Rows are points. Each copy is the shape, with its points in the same order, stretched, turned, moved and blurred by noise. Say if it was mirrored as well.

Shape:
[[-23   7]
 [ 55   3]
 [ -9  14]
 [-22   6]
 [ 50  15]
 [ -8 -52]
 [ 32   9]
 [ 12  16]]
Copy 1:
[[ -4  21]
 [ 56 -19]
 [  9  19]
 [ -5  19]
 [ 55  -8]
 [-24 -32]
 [ 42  -4]
 [ 31  10]]
Copy 1 is: only turned
Copy 2:
[[-23  19]
 [ 36 -30]
 [-15   5]
 [-26  16]
 [ 20 -36]
 [ 25  60]
 [  8 -19]
 [ -2  -9]]
Copy 2 is: mirrored
Copy 3, 8 rows:
[[-29  -3]
 [ 40  30]
 [-25  10]
 [-28  -7]
 [ 34  43]
 [ 15 -52]
 [ 20  27]
 [ -3  24]]
Copy 3 is: only turned
Copy 4 (8 x 2):
[[-18 -13]
 [ 48   5]
 [  1 -21]
 [-13 -13]
 [ 46 -12]
 [-18  46]
 [ 33  -7]
 [ 23 -29]]
Copy 4 is: mirrored

Shape (9 x 3):
[[  6  41 -24]
 [-20  -5  -2]
 [  7  -7  -1]
 [-21  52 -17]
 [  0  -8  16]
 [ 10  21 -15]
 [ -5 -32  -5]
 [-16 -18   9]
 [-50   1  13]]
Copy 1, 9 rows:
[[ 53  14 -18]
 [  3   2  14]
 [  0   1 -12]
 [ 59  27  11]
 [-10  11  -4]
 [ 31   7 -17]
 [-17 -17   2]
 [-15   1  11]
 [ -2  17  43]]
Copy 1 is: mirrored
Copy 2, 9 rows:
[[  6  49   9]
 [-28   0   6]
 [ -1  -9   5]
 [-20  60  22]
 [ -9 -16  20]
 [  7  25   6]
 [-17 -27  -9]
 [-25 -19  11]
 [-59   2  25]]
Copy 2 is: only turned

Shape, 7 rows:
[[-20  -7  -4]
 [  1  14  13]
 [  2 -42 -42]
 [ -8  13  16]
 [ -7  18 -39]
 [  0   9  30]
 [ -3  28  -5]]
Copy 1, 7 rows:
[[-14  17  -2]
 [ -3   0  21]
 [ 13  21 -45]
 [-11   4  26]
 [-17 -23 -22]
 [  0  11  32]
 [-13 -14  12]]
Copy 1 is: mirrored
Copy 2, 7 rows:
[[ 13 -11  10]
 [-12  17  -2]
 [ 34 -40 -38]
 [-12  15   5]
 [ 37  22 -23]
 [-32   8  11]
 [  4  27  -2]]
Copy 2 is: mirrored
Copy 3:
[[-14   1 -19]
 [ -5   7  20]
 [ 25 -19 -60]
 [-16   9  16]
 [ 22  37 -23]
 [-19  -6  25]
 [  4  31  10]]
Copy 3 is: only turned
Copy 4:
[[ -7  -4   4]
 [ 18  14   0]
 [-10 -50 -23]
 [ 16  16   0]
 [-14  10 -33]
 [ 25  11  15]
 [  8  23 -15]]
Copy 4 is: only turned

Shape, 10 rows:
[[-57 -41   8  -8]
 [ 26 -19 -14  52]
 [ -4  40 -41 -34]
 [ -1 -17 -29 -20]
 [-57   0  41  19]
 [ -5 -36  -9 -13]
 [-24 -25 -24 -12]
 [ 19  34 -33  47]
 [-33 -28  12  39]
 [  8  39   3  15]]
Copy 1, 10 rows:
[[-48 -54  -3  -4]
 [ 31 -14  10  42]
 [-32  51   4 -15]
 [-13   1  25 -12]
 [-42 -41 -52  24]
 [ -3 -24  16 -13]
 [-28 -18  21  -6]
 [  8  35  -1  53]
 [-16 -49 -16  35]
 [  0  26 -33  22]]
Copy 1 is: mirrored
Copy 2:
[[-22 -29  53  -3]
 [-10 -27 -36  45]
 [ 10 -12 -23 -55]
 [ 10 -39  -5 -14]
 [-34  21  46  11]
 [ 10 -34  14   4]
 [ -5 -38  15 -15]
 [-24  -6 -60   6]
 [-34 -13  22  30]
 [ -1  20 -23  -1]]
Copy 2 is: only turned

Shape, 11 rows:
[[ -7  25   1 -48 -10  17]
 [ 22   2  43 -39  16  22]
 [-27   1  58  -9   1  39]
 [ -4 -24 -36  12   3   4]
 [-25 -18  -3  -2  43  -3]
 [ 13  -8 -11   4   9 -17]
 [ 26  53 -23  22  -5 -25]
 [ 48  34 -43  25 -21 -25]
 [  3  25 -32   9  -8 -15]
 [ -3  -7  44 -38  -5  -4]
 [ 18  11  21 -45  13  31]]
Copy 1, 11 rows:
[[ -9  10  22  36 -30  27]
 [ 33 -11  57  18 -17  22]
 [ 15  33  53 -22 -39  21]
 [-15  -4 -23 -26   8  15]
 [-30  -2  24 -35   7  -4]
 [  5  -8 -10  -3   5  -8]
 [ 12  36 -28  45  20 -24]
 [ 27  16 -55  45  24  -9]
 [ -8  22 -28  22   5  -8]
 [ 18  -9  38   6 -46  -4]
 [ 11  -8  48  25 -12  36]]
Copy 1 is: mirrored
Copy 2:
[[-20  22 -18 -26 -23  -4]
 [  2   1  36 -49 -31   4]
 [-49  10  47 -20 -27  -1]
 [-15 -20 -27  14  33  18]
 [-28 -24   0 -24  47 -21]
 [  9  -4  -9   7  23   0]
 [ 25  60 -21  34  36   8]
 [ 44  46 -34  48  28  32]
 [  1  29 -33  27  31   5]
 [-12  -6  22 -21 -38 -24]
 [ -4   8  15 -52 -25  12]]
Copy 2 is: only turned
Copy 3:
[[ -2  36 -17 -10 -10  24]
 [ 29  37  15   4  19  41]
 [ -8  19  50  15  -7  41]
 [  0 -32 -18   1  24  -8]
 [-13 -11  17 -19  40  12]
 [ 17  -6  -7  -3  27 -13]
 [  1  25 -30  26  20 -46]
 [ 27   5 -51  34  21 -50]
 [ -6   6 -30   8  14 -28]
 [ 24  25  26 -20  -8  21]
 [ 16  36  -5   3  12  44]]
Copy 3 is: only turned

Shape:
[[-12   9   1   4   1  29]
 [ -5 -13 -20  32   4  27]
 [-25 -16 -35   9 -32 -23]
 [  3  -4 -20  12  27  14]
 [  4  -1  -5 -28   4  17]
 [-16 -13 -11 -27  27   5]
 [  2   5  -5   0   6  16]
 [ -7 -17   4  -8  -3  -2]
 [-13  28  18  -5 -40  -7]]
Copy 1:
[[-24   3 -10 -11  -6  15]
 [-31   2 -11  21   7  31]
 [ -6  -4 -36  42  27 -35]
 [-12  20   1  10  19  24]
 [-12  28   2 -15   0  -8]
 [-12  23  15 -22  30  -8]
 [-10  13  -3  -7  -2  13]
 [ -8   4  10   7  12 -16]
 [  7 -22 -30   5 -27 -24]]
Copy 1 is: mirrored
Copy 2:
[[ 17   6   7  24   2   6]
 [  3 -15  -4  23  24  26]
 [-21  20 -45 -16   7  29]
 [  2 -22   1   5  26   9]
 [  4  -8   1 -11 -19   3]
 [-14  -2  14 -20   5   3]
 [ 10  -7  -1  11   0   2]
 [-23   0  -7   1 -11   5]
 [ 14  35 -28  22 -30 -14]]
Copy 2 is: only turned
Copy 3 (9 x 6):
[[-15 -17   0  10  15  -1]
 [ -3 -13  23  28  40  -3]
 [-14  28   9  60  -3   9]
 [ -2   0  15   7  45 -11]
 [  0   3 -12   0   6  17]
 [-18  22   3  -8  23  20]
 [ -2  -4   1   7  18   1]
 [  7  12   3  10  -2  17]
 [-11  -8 -21  27 -46  -9]]
Copy 3 is: mirrored

Shape:
[[ 14  32 -16   6  10   9   1  23]
 [  0 -14   0  11  29  25  -5 -27]
 [ -1   4  15  22  -5 -24 -11   8]
 [ 20   8  14  22  -8  -9  21  -3]
 [ 28   0  25 -27 -17 -10 -38  27]
 [ 52   8  10   6  12   2  -4  36]
 [  8  41  -1   4  -4  12 -14  -4]
 [ -9  18 -31 -15  39  -9  -3 -25]
 [-39  27  29  -1  14  -3  -6   9]
 [-11 -21  13  -4 -33 -11 -32  30]
 [-12  -8   3  -4 -31  22 -27 -11]
 [ 44   6 -53  -8  -1  10  27  -3]
 [ 21  12 -19 -26 -25   6  21 -22]]
Copy 1:
[[ 28  21  12  13   8 -17  -4  32]
 [ 28 -16  -1   5   9   5   6 -28]
 [ 14   9 -13 -35   4   1 -14  16]
 [ 23   4  13 -29  -7  12  16  20]
 [-16 -13   6 -20 -13 -33 -46  36]
 [ 35 -16  18 -14   2 -31  -9  50]
 [ 20  31  20   5  -8  -5 -18   8]
 [  6  25   1  12  27 -30  22 -30]
 [ -2  24  13 -12  37  21 -29   1]
 [-24  -9 -32 -21 -16   0 -42  31]
 [-11   0 -12   4 -30  15 -30  -6]
 [ 20   7   8  24 -25 -34  51  23]
 [-14  14  22   7 -33  -8  30   7]]
Copy 1 is: mirrored
Copy 2 (13 x 8):
[[-12  17  27   7  17  -4  17  39]
 [  2  -5  -9  12  27  18  21 -11]
 [-25  -2  26  22  -3  -5 -23  -1]
 [  5  26  32  10 -11   0  -4  -8]
 [ 29 -37  56  12   9 -17 -30  21]
 [ 22   4  55  31   3   6   6  24]
 [  0  23  16  -5  33  -7 -11  25]
 [-31  -6   0 -23  22  47  14  22]
 [-41  -1  23  -8  36 -19   9  -7]
 [ -4 -42  20  24  -8 -34 -36  15]
 [ 11 -26 -17   4  15 -25 -24   4]
 [ 24   8   9  -1 -19  25  18  54]
 [ 30   5   8 -31  -7   0  -8  31]]
Copy 2 is: mirrored
Copy 3:
[[ -2  -8 -29  30   1 -12 -10  23]
 [ -6 -17  39  -3  12  16  -2  -7]
 [ -1  12  17   1 -14 -38   0   7]
 [ -3  21   8  19 -12 -18  30   0]
 [ 35   5 -15  -7 -56 -11 -27  27]
 [ 36 -13 -17  41 -31  -4   0  22]
 [-16  19  -1  20   3 -13 -21  24]
 [ 14  -2  -9  -5  47 -13 -17 -12]
 [-18  -3  11 -32  12 -25   2  42]
 [ -5  -9   3 -28 -60 -24 -23   9]
 [-28   5  15 -20 -37  13 -24   0]
 [  5  -1 -51  48  -3  11   1 -26]
 [  1  29 -39   4 -20  13   6 -15]]
Copy 3 is: only turned

Shape (12 x 9):
[[ -6  23  -1 -23  -4 -30 -18  30 -32]
 [-39   5   9  13  26   9 -33  23 -40]
 [ -4  36   4 -21  -5 -14  19 -24 -21]
 [ 17 -30 -27 -24  18 -22   5  39 -33]
 [ 26   7 -42 -20   4   7 -46  17  18]
 [  0  -7  -1  23  14  29 -10   6  11]
 [ 11 -24 -21   4 -12 -18  11  -7  -4]
 [-20  38 -26   9  -5  -2 -23  28 -47]
 [-17  13  23  29  43  -9  19   9 -27]
 [ 30 -26 -14   5  60  -1  -5 -23  -2]
 [ 33 -12  -1  37   1  18 -22 -13   0]
 [  8  44   5 -19  29  45 -32  -7 -12]]
Copy 1 (12 x 9):
[[  0  42  -2  -5  -2  -4 -40  27 -17]
 [-26  14 -31   1  20  21 -27   1 -30]
 [ 35  37  -5 -23  -7   8  -7   1   0]
 [ 12 -18  -4   8 -26  12 -30  33 -39]
 [-13 -21  -9   7 -31 -13 -43  -4  20]
 [-26 -28 -10  11  -8  30   9 -16  11]
 [ 26 -13  13  18 -33  11   0 -14 -21]
 [ -9  46 -39  -1 -17  20 -47   6 -19]
 [  6  21 -23  18  26  46   6  15  -3]
 [ 30 -51 -12  25  10  24 -14  -2   3]
 [ -8 -29   8  19 -17  39 -11 -34  14]
 [-10  -2 -35 -35  10  25 -32  -1  32]]
Copy 1 is: only turned
Copy 2:
[[-16 -13 -37  -4  29 -38 -22  18   3]
 [-22 -21 -32  49  41  -8  20   4  11]
 [ -2  35 -27 -29  -8 -25   8  -8  16]
 [  4 -46 -54 -13  30  -8   0  30 -48]
 [ 13 -22  -9  -4  45  13 -44 -15 -27]
 [ 26 -19   1  19  14  16  21  -3   5]
 [ 17 -22 -41  -5 -23   3  -4  -1 -15]
 [-16  20 -42  46  37 -21 -26  16  -3]
 [ 33  -7 -33  17  24 -25  48   7  24]
 [ 48 -28 -33 -19  26   7  38 -39 -32]
 [ 36 -24   5  26  -5  -1  13 -22 -18]
 [  0  27  19  -9  51  -3  12 -27  -1]]
Copy 2 is: only turned
